Each row of a before or after table is a point. One or more steps were done to the points. Then noise was added and the rows were shuffled. The steps act on how far a point lies along the listed directions, d1 being the first. Name the steps. A step turns or swaps two directions, mirrors them in a line or flattens them onto one, adds a multiple of one to another, or multiplies one. Angles are multiples of 10 degrees, from the lower direction toward the higher: turns from -170 to 170, lines from 10 to 170 but not 90. Use the fewest steps. Two steps may share a direction if one is a turn and the other turns, adds or multiplies; they go together, in the order done. Otherwise the lowest direction goes first.

Directions:
(1): [-21 -34]
(2): [ 34 -21]
Before, 14 rows:
[[ 10  53]
 [  8  14]
 [-28 -17]
 [ 18  -5]
 [  7  24]
 [ 13 -16]
 [ 33  21]
 [  5  32]
 [ 88  -6]
 [-23  21]
 [ -5  16]
 [ 21  -1]
 [ 33  35]
 [ 12  48]]
After, 14 rows:
[[ -4  30]
 [  2 -21]
 [  6  17]
 [ 62 -60]
 [ 41  28]
 [ 24  22]
 [ 47   5]
 [-33   7]
 [ 15   6]
 [ 16 -16]
 [ 43  36]
 [ 11 -15]
 [ 22  14]
 [ 38  -5]]
Steps: turn d1 and d2 by -40 degrees

Directions:
(1): [-17   6 -45]
(2): [-2 49  7]
(3): [-46  -4  17]
Before (14 x 3):
[[ 21   0 -35]
 [ 42  -6 -44]
 [ 47  20 -15]
 [ 45  29  -5]
 [ 53  -8 -10]
 [-23  -1 -30]
 [-56   1  89]
 [ 41  17 -37]
 [ 16  14 -47]
 [ 28  36 -44]
 [  1  33 -20]
 [  7  26 -18]
 [ -2 -40 -37]
 [ 23  21 -11]]
After (14 x 3):
[[  3   2 -14]
 [  2   4 -22]
 [  8   8 -45]
 [  4   5 -25]
 [  3   1 -16]
 [-15 -14  93]
 [  5   3 -29]
 [  8   8 -51]
 [  6   7 -48]
 [  3   3 -17]
 [  6   6 -36]
 [  8   7 -50]
 [  4   4 -24]
 [  5   4 -25]]
Steps: flatten d1 and d3 onto the line at 150 degrees; multiply d2 by 0

Directions:
(1): [ -1  57 -31  10  23   4]
(2): [-24   0  -1  52 -30  26]
Before (12 x 6):
[[-10  66 -21  31  10  24]
 [ 23  17 -12 -45  38  -5]
 [ 24  -8  16 -67  34 -25]
 [ 14  53 -22  12  47   4]
 [ 10   8  -2 -25  -1 -12]
 [ 30   3 -14 -30   0   7]
 [ 24  24 -14 -61  17 -12]
 [-12  46 -31  24 -10  14]
 [ 33 -71  23 -45  11 -11]
 [-33 -16   4  29 -42   9]
 [ -3   8 -15  20  -2  15]
 [  3  69 -26  18  32  23]]
After, 12 rows:
[[ 10  23 -14 -14   1  -8]
 [ 19  30 -20 -37  39   0]
 [  6 -24   9  -4  -7   3]
 [ 22 -44  42 -46  -4 -15]
 [  6  63 -26 -13  45   6]
 [-34 -31   7  18 -44   6]
 [ 34 -20  20 -43  36 -23]
 [ 18  46 -24 -45  21  -4]
 [ 33 -37  33 -54  18 -14]
 [ 10 -46  20 -39 -18 -14]
 [ 27  17 -26 -19   1  14]
 [ -1  60 -45  46  23  31]]
Steps: mirror d1 and d2 in the line at 120 degrees

Directions:
(1): [-39 -35   4 -24  22  -9  45 -21]
(2): [  4  -4 -59   9 -30  15  37  20]
(3): [ 16 -21  22  -6 -37  50   2 -37]
(4): [ 12  48  -5 -57  13  19  14  -1]
(5): [-36  23   0 -13 -53 -33 -10 -19]
Before, 12 rows:
[[ 44  24  52  -9  11  30 -45  -3]
 [ 52   1  67   9 -12  50  -7  -9]
 [ 46  -8  16  14  26  24   2 -10]
 [ -3   5  52 -64  42   8   3 -13]
 [-52 -34  19 -14  -1 -29   6 -46]
 [-36 -69 -15  10  -9  12  60 -21]
 [ 20   9  31  31  32  -8 -41  31]
 [ -1  47 -28 -19 -61  20   1   4]
 [ 15 -37  -3   7 -11  26  32   6]
 [ 35   4  -5 -24  33  33  11  13]
 [ 22  18  25  -6   4  45   2 -24]
 [-21   2 -34   1 -14 -12  18  16]]
After:
[[ 36  38  49 -32  18  16 -47  10]
 [ 25   4  26  26  -6  39 -14 -18]
 [ 40 -22  18  23  26  20   5 -12]
 [-12 -30  35  33  44 -20 -14  16]
 [ 46  -3  -5  13  17  28 -14  23]
 [ 23 -25  57  37   4  12 -47  -4]
 [ -7  10 -24 -61   3  42  65 -14]
 [ 19 -22  -6 -12  -5  33  37   6]
 [ -7  11 -22  29 -74   7 -13   6]
 [-26  28  15 -64   4  -4   4 -40]
 [ 36 -34  72  30 -14  37  -1 -16]
 [-17  13 -35  -8 -14  -7  17  16]]
Steps: turn d1 and d4 by 80 degrees

Directions:
(1): [-51  27 -35   7  48   1  -8   5 -29 -23  22]
(2): [  1  18  18   1  18  -7  56 -39  41 -16  36]
(3): [ 24 -14  13 -25  16 -31  28  -6 -64  26  20]
(4): [ 27  -3 -49   6  19 -31 -18 -55   8   3 -30]
(5): [ 20  37  19  49 -17  -4 -39 -18 -14  15  41]
(6): [  6  28 -43 -10 -42  49  31 -17 -22  13   1]
Before (11 x 11):
[[-14  -1   5  -6 -35  56  36  44 -20   7   6]
 [ 45  43 -24  28 -15  -2 -11 -73   0   0  32]
 [-28 -45  36 -11  36  -4  10  23  11 -18  -8]
 [ 24  -8  11   1 -10 -25 -23 -21 -37  30  -7]
 [-15 -32  12  19  75 -62 -30  22   0 -32   2]
 [ 31 -29  22   2 -17   7  19  -8 -14  -2  14]
 [ 17   4 -16 -16   3  -2  -3   8 -23   0  -7]
 [-58 -13  15 -18  20  17  38  45  32 -32  -6]
 [ 24  15 -22 -11 -57  31  10   8 -24  17 -23]
 [ -2 -12  47  33  -9 -15 -49  39  21   2 -13]
 [-22   3  47  25  51 -63 -51  15  -8   9  28]]
After:
[[  7 -11  70  21 -59  26 -18  55  19  13  -9]
 [  0 -50  45 -11   6  -1  12  11  20  -2 -10]
 [ 40  -5 -32   0  -7 -33 -28 -61 -37  34 -30]
 [ 42 -61  40  14  27 -67 -31   7  30  -8 -28]
 [ 36 -19 -19   3 -13   6  18 -35 -24  -2   7]
 [-50 -16  58 -14   0  24  37  72  31 -26  12]
 [-10  31 -49  -6 -21  27   2   9 -41   6 -11]
 [-38  12   0  -1 -11  48  22  50 -30  -8  16]
 [ 21   5 -28 -14  10 -15  -9  -9 -24  -2 -15]
 [ 36 -28  56  12  14 -73 -44  -4  21  30  -8]
 [ 22  43 -38  20  13  -7  -6 -67  -4 -14  26]]
Steps: turn d1 and d6 by -50 degrees; add 1.5 times d3 to d4; multiply d5 by 0.7

Directions:
(1): [  4  15  10  23  62  11 -27  12  17 -12 -58  12]
(2): [-51 -15  25  23 -12  35   9 -37  52  -9   7  11]
(3): [  3  23  17  42 -39 -46  34  -3  -1  10 -38  26]
(4): [  0  -1  28 -41  -7 -21 -11  40  55  45  -3   1]
(5): [-71   5 -31   1 -19  -8 -20  30 -18   4 -26 -30]
(6): [ 15   3   4 -34 -21   2  27   8  23 -65 -31 -35]
Before, 13 rows:
[[ -28    9  -11   12   29   -4  -21    4   -8  -19  -53    7]
 [ -33    1   -4   25   -2   32  -10  -32   -4    6    1   16]
 [ -49    3    2  -24    4   30    7    0   31  -14   -6  -12]
 [  25   11   -6  -65  -15   -2   27   32   10  -18   -8  -27]
 [ -21  -21   18   17   45   47  -15  -27   31   12    4   24]
 [ -38  -17   24   16   14   19  -34   10   48   16   -9    6]
 [  83   -5    4  -76   38  -19   -5   37  -10  -10   19  -26]
 [  -1   -1    5    5    8   18  -15  -31    5  -21  -11   23]
 [ -18   -1  -11   30   -9    9   -2    0  -10   28    5   10]
 [   7   29   33   12  -11  -17    8    9   27  -41  -43    1]
 [ 116    2   18  -30   28    3   -8   16   20   -3   41   13]
 [ -22   15   31   29    4   -9  -12  -10   38   18  -18   16]
 [  57  -29  -11 -107    8  -24  -18   59   -4    6   15  -28]]
After, 13 rows:
[[-42  -7  10  53 -23  -1  -5 -14   9   0 -15  14]
 [ 95  24   8  19  46 -33  26  -5 -45 -53 -43   9]
 [-26   9  27  15 -13 -14  -8  -7  34  24   0   8]
 [ 36  38   0  -1  31  -2  21  20   2 -46 -81   1]
 [-30 -20   8  33   1  34  10 -43   4   5  24  22]
 [-49  18  -5  16  12  24  10  -9   9 -32 -47   0]
 [-26   3 -11 -11  41   1 -34  16   3 -13 -45   1]
 [  5  32  42   0  48   1 -28  36  57 -37 -77   3]
 [-21 -14 -17  -4 -38   5   2   3 -12  46  47  -6]
 [ -7  -3   5  -8  12  22 -23 -21  15 -15  -9  18]
 [-42 -14  -9  -7 -27  34  -9 -24  -1  21  34   2]
 [115  19  18  36  16  -3  23 -22  -3 -29  10  37]
 [ 73  11 -12  22   9 -51  32   0 -65 -51 -68  19]]
Steps: add 1.5 times d6 to d1; turn d2 and d5 by 10 degrees; swap d3 and d4

Directions:
(1): [-27  14  32 -24  68 -57 -16  -5   1 -41 -15  10  -5  -8  -4  40  -4   6]
(2): [ 50  41  23  28  -3 -17  54 -29   4  16  29 -14  -2 -32   6  36 -28  21]
(3): [ 29  53  -9 -13  -5  22 -10  14 -31 -56  24 -16  12  67   4  10   0   9]
(4): [  0  -5   8 -10  -5 -43 -16 -20 -18  21  -8 -57 -10  14  41 -41  19  61]
(5): [ 12  66 -27   8 -31 -30 -21 -20 -14   4 -63  24  -3 -19  10 -13  10 -32]
Before, 11 rows:
[[  0  37  -1 -15  29  -1 -10   8 -19 -54 -20  18   3  13 -13  28   2 -22]
 [ 44  77  22   6  49 -60  11 -19 -30 -45  19 -21  15  -1  19  50 -24  45]
 [ -4  30 -38 -10 -21  19 -52  15   2 -35 -30  31  20  32 -31   6   5 -56]
 [ 54 -12  16  28 -38  21  58 -20  -6  25  53 -69 -14   4  32  17 -35  57]
 [-23 -38   4   4  31  30 -21  13 -23 -17  44 -45  11  60  -1   7   2   2]
 [-16 -24  -5  -4  15  33 -16  28   1 -43   6  32  16   9 -24  -5  12 -36]
 [-23 -31  53 -16  83 -33  -8  -6  17 -25  27   0   3  -3 -20  43   0  19]
 [-10 -27  44 -16  49 -26  57 -13  24   6  23  -3 -23 -51  -7  60  -9  26]
 [-28  23 -20 -40 -11 -15 -26 -34 -15  -1 -56 -16  -2 -13   6 -34  39  15]
 [ 31  79 -16  13  12 -39 -14  -7 -16 -31 -20 -18  -7  35  12  15  14   8]
 [ 10 -10  26   7 -16 -45  -4 -48 -18  39  11 -31  -7 -15  32 -52  33  39]]
After (11 x 18):
[[-12 -18 -11 -17  -3   8 -20   9 -24  -9 -15 -24  -1  26  12 -33  25  15]
 [  1  22  34   1  54 -20  27  -6  13 -55   2  24 -12 -29 -18  99 -48 -23]
 [  0  42 -37 -17 -47  24  -1 -33 -11  12 -47   9   4 -25  -9 -24  27 -18]
 [-56 -56  10 -50  48   5  -4  28  13 -32  -6  20 -15   2 -21  31  21  -6]
 [ -4  41 -28   6  10 -33 -38   4  -6 -15 -43  -2  -9  27   7 -10  27 -13]
 [ 13 -41   3  12 -17  30   9   8  -5   6  38 -30   9  10   9 -41  15  24]
 [ -2 -25  -9  32   5  58   9  11  -5   4  44  -8  13  24 -22  24 -15 -39]
 [-43 -68   0 -20  29  42 -42  30  13 -15  10  26  12  32 -33 -11  26 -28]
 [-42   9 -14 -30  56 -33 -68  26 -22 -61 -40  32  18  16  -4   7  13 -17]
 [ 27  -1 -20   6 -49  -5 -21 -17  -3  33   8 -57   7  28  17 -40  11  38]
 [  9  43   9  16  -1 -13  -3 -28  -4 -12 -14  67   7 -36 -23  16  12 -62]]
Steps: turn d1 and d2 by -90 degrees; multiply d3 by 0.4; mirror d4 and d5 in the line at 70 degrees
